Each wall is flat, endless, passes through zero and stands at right angles to its row. A trip goes straight from one point to another. List the walls that it crosses, first one first.

Walls:
(1): [31 42 66]
(2): [-16   1 -19]
(3): [-10 -30  30]
(4): [ 45 -16  -1]
(5): [26 -9 39]
(6): [-48  27 -22]
(7): [ -2   0 -17]
(8): [ 28 -19  20]
(9): [ 11   2 -55]
Trips:
[ 13 -18 -33] to [ -8  95 -13] => 8, 6, 4, 1
[-26  12 -25] to [-40  10 -18] => none
[ -3  10 -13] to [-8 45 -6] => 1

Walls:
(1): [ 13  12  27  28  23   2  13  20 -19]
(2): [-11  -4  13  24   4 -49   2 -12  30]
(3): [ 31 -31  24 -26 -19  19  76 -21  -3]
(4): [ 59  -9   6  19  24 -17  11   1  25]
(5): [ -5 -21 -55  -1   7   5   7  14  10]
(6): [  7  30  54  -9 -12 -42  44  19   8]
Trips:
[ 33 -31 -59 -38 -29  17 -75 -18  15] to [ -2  19  23 -40 -65   6  55 -49  10] => 3, 5, 6
[ 36  42  15  15 -29 -12   5 -17 -50] to [-12  14  40 -18  -8  34   0  -5 -19] => 4
[ 35  17  21 -27 -21 -24   5   0   5] to [ 28  19 -27   8  -9 -17 -35 -16  -8] => 3, 6, 5
[-13  -3  -1  38  -5 -38 -17  16 -21] to [-44  -3  -5  14 -22  14   6   3  29] => 5, 6, 1
[ 31 -19 -10 -12 -53  13  26  -8 -13] to [ -4  37  14   5  34 -35   9  -1  21] => 5, 2, 1, 3

Walls:
(1): [ 44 -29 -16  40 -45 -14 -13 -19  11 -15 -14 -28  -2  -3  21  59   7  -9]
(2): [  8 -17  34  20 -14  22 -51  -6  -7 -24  10 -25  -4  27  -3 -11 -16  -5]
(3): [ -8   6  15  15  40  13 -18  39 -54  -6   6  10  39  -5  -8   8 -29   2]
(4): [-12 -10 -32  59 -11  10   4 -17  25  16  40  28 -20 -38  -7  22  36  12]
(5): [ 33  -3   5 -10 -30 -34  29 -11  16  33  42 -13  16  36  19 -68 -14  16]
(6): [-14  -1  24 -22  15  39 -14  -9 -11  12 -30  27  51 -56   7   8  25 -16]
(7): [ 21  -6  39 -26  -9  -6  39  36  25 -35  60  49  67 -61  18  13  -3 -49]
Trips:
[ 12  31  -6 -65 -25  32  88  39  -1  50  61   7 -21 -62  42  35  40   7] to [-24  -8  16 -26 -16  53  50 -53 -18   0 -24  10 -47  40  12 -36  -3  26] => 7, 4, 6, 2
[-25  -7 -21  -9  22  36 -57  16  -5 -11  18  47  24  80  30 -74 -17  -4] to [-11   4   5 -35 -12  22 -13 -46 -24  -8  39  21  11  10   1   9  -5   2] => 6, 7
[ 22  12 -38 -18   3  22   5 -45  -5  13 -21  14   0   6 -17 -19  -4  -5] to [ -7 -51 -41 -11  16  77  24  25 -48   2 -14  14  13   9  13  62  12 -27] => 5, 4, 1, 3, 7

Walls:
(1): [ 41  -4  12  11   0 -16  18 -14 -29 -13 -44 -26  -8  36  29  22   1 -21
  -5  22  -4  63  15  14  16 -41 -11   5  37  -8  42 -41 -19 -19  27  10
 -20   7  -6  42   1 -15   7  30  17  42  12  22]
(2): [-37 -12   0  12   6   0  -8 -32 -16 -15  -4  28  34 -44  -8  18 -29  32
   0 -11 -20  60 -20  -1 -31  15   5  56 -41   4  -9  44  12 -30 -41 -18
   7 -21 -36  36  70   8  25  13   3 -22   4  25]
(3): [ 15   0  -9  17   5  47  43  23 -18  10 -27 -12  18  -1 -22   4  -9   8
   4  18 -23 -39 -14  43  22  25   5  13   4 -11 -34 -34  -8  -9   9  35
  19  -9 -16 -18 -31  -9   7 -65  43 -15  26  25]
(4): [  5 -39  -9  30   6 -11 -40  40  34  34 -24  38  10  11  21 -13  22  24
  55  12  29  -8  24 -16  23 -61 -49 -15  13  39  -3   4   9 -53 -34  18
   7  -2 -23  10   2   8 -38  13  33  -2 -25  -6]
(5): [ 12  14  73 -40   7 -62 -23   4 -16  -2  -4  -1 -36 -61  11  46 -39   3
  -3 -41 -34 -13  11  46  31  38 -39 -30  -8 -41  -4   0 -47   2  -9  -2
  52 -17  -8 -21   0 -44  26  25   5 -40 -12  12]
(6): [  2  29   7  61   9  17  -7 -33 -12   4  23 -22  28  36  13 -39  72 -16
 -15  21  17 -65   7  17 -30  -3  42   2 -37  11 -11   3  31 -26   9   6
  22 -37  28  14 -38  47  49 -14 -18  25   4  -6]
Trips:
[ 43   2  28  20  -5 -12  31 -37   1 -34 -23  27  27  34  53 -29   2 -18
 -19 -20   6 -10  20  33 -48  -3  37   0  14  73  21   2 -54  -3  -1 -47
  26  43 -44 -22  38   7  10  19 -16  37  18   9] to [ 27 -29  33   9 -31  46  -2 -34 -56  25  55  -4  -5  38 -23  20   5   1
  32  19  44  11 -16 -28  -1 -25  -2 -23 -11  11 -32  -9  66  -6 -10  16
   8 -10 -15  43  33   4 -23 -13   1  -9 -12  14] => 4
[ 33 -48  26 -12  11  -5  12  30  46  -1  13 -24  45 -22 -43  14 -13  -9
  40   7 -33   1 -26  -1   2   6 -12  21 -16  39 -42  22  12   1   2 -23
  62  27   2  35  -5  52  33  -1 -31 -28 -23 -21] to [ -5  32 -32   3  -9  -7   6  -3  10 -62   5   0   4 -53 -27  25 -10 -57
   2  -5  33 -23  -7 -11 -23  38 -36  46   7  -3  57 -61   2   0 -31 -44
 -15  31   0  25 -36  -9  44 -10  40  19  29  10] => 4, 6, 1
[-32  -6  -7   8  25  29  67  -2 -77  37  25  17 -11  -8  69   7  -1  -9
  12  -1   8 -29 -10  -3  29  16 -45 -41  22  42   6 -14  20  -7  -2 -31
  35 -19  26  16 -37 -37 -64 -22 -45   7  -8   6] to [ 44  19  17   4  12  32  33  -2  -4  15 -19  23 -14  17   7  -8  31   7
  26   0 -13   0  42  26  -3 -24  21  -9  62   2 -34 -24   7  19 -14  28
 -19 -33   9   8 -21  -7  -6 -18 -29 -23  57   3] => 1, 5
[-70  18   3 -13 -19  -3   2  -2   6  35   0 -40   2   4 -54  15 -13 -42
   6  16  19  26  39 -25  59  21 -14  -6 -18  22 -26  10 -26  -2  11 -15
   4  20  52  -8  -1  30 -18   2 -50  11 -12  23] to [-71   6  12 -16  21 -20  16 -33 -21 -59  19  53 -49   4  -5   4 -21 -11
  20 -13  33 -25  20 -36  93  -3  -5   3   4   4 -71  -1  65 -19   4  57
   2   4  43 -37  24 -50  55 -53 -20 -30 -31 -13] => 5, 3
[  8 -29 -11 -13 -49 -44 -13  14 -84  19  28 -25 -36 -28  36   4 -13   7
 -34   5  13  26 -25  -3  12 -21 -10 -18   5  -3  -2  -6 -70  36 -23 -16
  39  28  19  -6 -12 -18   1 -48  48  -1  16   2] to [ -8  59 -31 -20  35  35 -20   0  25  -5  20  60   4 -13  -4  -4 -46   0
  18 -24  11  -5   4  19   8  37  19 -10   6  -4  49 -34   4  70 -26 -12
 -21  -1 -34  29 -17   5   5  11  33 -33  46  38] => 1, 2
[ -1 -12  14  18 -39   5  36 -29   5  -6  12   0 -43  27  59 -13 -17 -15
  22 -57  31  57  -2 -48 -15 -24  -5  38  25  42   7  41  45 -37  22  -8
  23 -17  53  -8  21  46  51 -38   0 -48 -32  13] to [-40 -75 -11 -53  42  19  47   3 -12  -1 -34 -64   3   8 -34 -53 -18 -20
 -28  20  -1 -41   2 -22 -23   5   1  23 -23   2  44  13  -8  -8  -9  52
   6   3   8 -17  -5   2  -5  39   5  -7  -5 -26] => 1, 4, 2, 3

Walls:
(1): [ 13  -4 -30  16  37  58  13  -2  24 -27  -1  -1  52 -16 -35 -24  18 -19
  -7 -85  22  -1  27  94  12  13  29 -19 -27 -12 -43   9  -8 -14  -6 -11
  45 -20   6 -22 -73  -2  -5 -11  23   7  11  14]
(2): [ 82 -14 -80 -17 -31  -7  44 -23  24 -35   4  -4  -5 -12 -13  41 -20   8
  29  17  47 -37  36  12  13 -19 -29  -3  -3   4  62  11  34  13 -13 -55
  44 -15  23   6 -29 -14 -23  30   1 -35 -12  34]
(3): [  5 -53  -2  42 -42  -9 -21   3   1  -7  45 -20 -10 -34  29 -57  33 -33
 -39 -18 -37  19  34  25  -1   6 -55 -29  14   0  -3  17   2  -1 -17  23
  28 -62  -8  -5 -59  16  -7   9  -5  -9 -24 -62]
(4): [-25  28  29 -32  45 -12  38   5  -7  34 -44 -10  -5  37   8 -27  87  -5
 -63  35  -3 -18  34  13  31  53  -6 -16  -4   4 -37  34 -20  13   7 -27
  19  -9  37 -22  46 -14 -36 -15 -14 -38  19  87]
(5): [ -3 -19  37 -37   9 -12  20 -22   8 -33  31 -47  -2  56  13  29  -3   7
  35  20 -39  -9 -36  21  10 -40   6  23  12  44  67   3 -36  21   0  20
  18   8   4  33  -8  34 -27   9  13  19  18  66]
(6): [ 20 -22  32 -19  -7  28 -21  25   0  -5 -29   4  11  13  -8   6 -52 -32
   1 -34   4  53   7 -44  -8  -1  -3   5  25   2 -41   3  67 -38 -29  13
 -39 -31  42  21  -8 -24  50  -8 -19 -13 -26  15]
(7): [ -3 -23 -79  52  -9   2  12  37 -26 -38  -2   7  55 -24  16 -11   6   4
  39 -34 -74  69  33 -52 -19 -34  24  17  25  42  41  22  15  26 -22   4
  -5  16 -32  -7   6   8 -16  27  44 -39 -40 -34]
(8): [  8 -27  40  -6  13  46  24  -9  21   4  -6   2 -22   3 -27 -28  -7 -25
  14  59 -20  11  15 -10   8 -20  33  10   5 -52 -22   1  29 -19  56 -76
  54  10  -5 -36  -7   2   5 -43  13  18  17 -36]
(9): [  4 -34   2   7  25  10 -24  -1 -32   6 -13  19 -44  -2 -36 -13   1  26
  32  36 -50  30  -9 -21  18  -5  -4  -5 -18 -33  15  43 -62 -25  38  19
  32 -36  31  19   3 -12  -2   4  30 -18  19   4]
Trips:
[ 11  -7  25   3  58  16  -4  -7  30  11   1   2  15 -24  34   4   2 -21
 -36  32  -1   9 -20  27  10  28 -39 -23  -3 -10 -43 -17 -13  11 -19  20
   6  15  40   4  -5  27 -50  34  27 -49 -17  20] to [-51  41  -4  54 -27  23   4  13   8 -32  20  22  12  28  48  10  -6 -14
  -1 -32 -44 -11 -32  25   6  14  -6  31  17 -69 -25 -44  -8  -7 -25   5
 -33  -8  21  -4  13 -21  11  -9   3  22  27 -28] => 5, 9, 6, 4
[-54  43   8   1 -28   3  17  61   0  29  21 -46   2 -39   3 -13 -16  15
 -21   5  22  34   3  -1 -10   4  -8  -2  18  38  -3 -37  36 -18 -19 -18
 -35  46 -15  -5  31 -27  39   7 -19  -6 -17 -38] to [-33  29 -12  35 -20 -17  -6  37  -2   0  21 -34   6  -2 -35 -10 -32 -12
 -43  37  39 -27  14 -40 -39 -24 -36  27  70  35 -33 -32  42  12  27   8
  25 -16  45   5 -11 -14  25  -2  17  -9  -4  67] => 4, 7, 2
[-14  10  -7  -2 -20   3 -12  20  24 -22  -5   1  11 -36  20   9 -31  44
 -55 -40 -30 -24  23 -42  71  29  23  50 -21  28  -3 -37 -50 -29 -12 -11
  11 -20 -24  39   4 -30  -1  15  -2  20   6   4] to [-14 -20 -37  -8  22 -12  44   5 -41 -10  -7  40   2 -64   3 -41  -7 -14
  -7  -7  10   7  30  -4  39  12  39   0 -57 -27  44  -2  77  32 -45  19
 -33 -10   0  12  -4 -23  58  -9  36 -29  -6  13] => 6, 2, 3
[  5  -8 -12  14  15  -4 -14   9  -1 -17 -38 -17  20  20  -2  14  23 -54
  23 -26  30 -10 -17 -27 -18  12   7   8  65 -25 -30 -26   1  25 -16  11
  14   1 -31 -49   1 -25 -24 -27 -16 -31  19   9] to [-16 -33  37 -38  10  14   0 -10 -31  19  -7  -6  13 -31  21  12   9  13
  21 -20   6 -27  15  32  18  19   4  -2  11  24 -47  14 -13  11  -7  -8
   9 -12 -24 -31 -14  29 -60   7   0  82 -13   3] => 7, 6, 3, 5
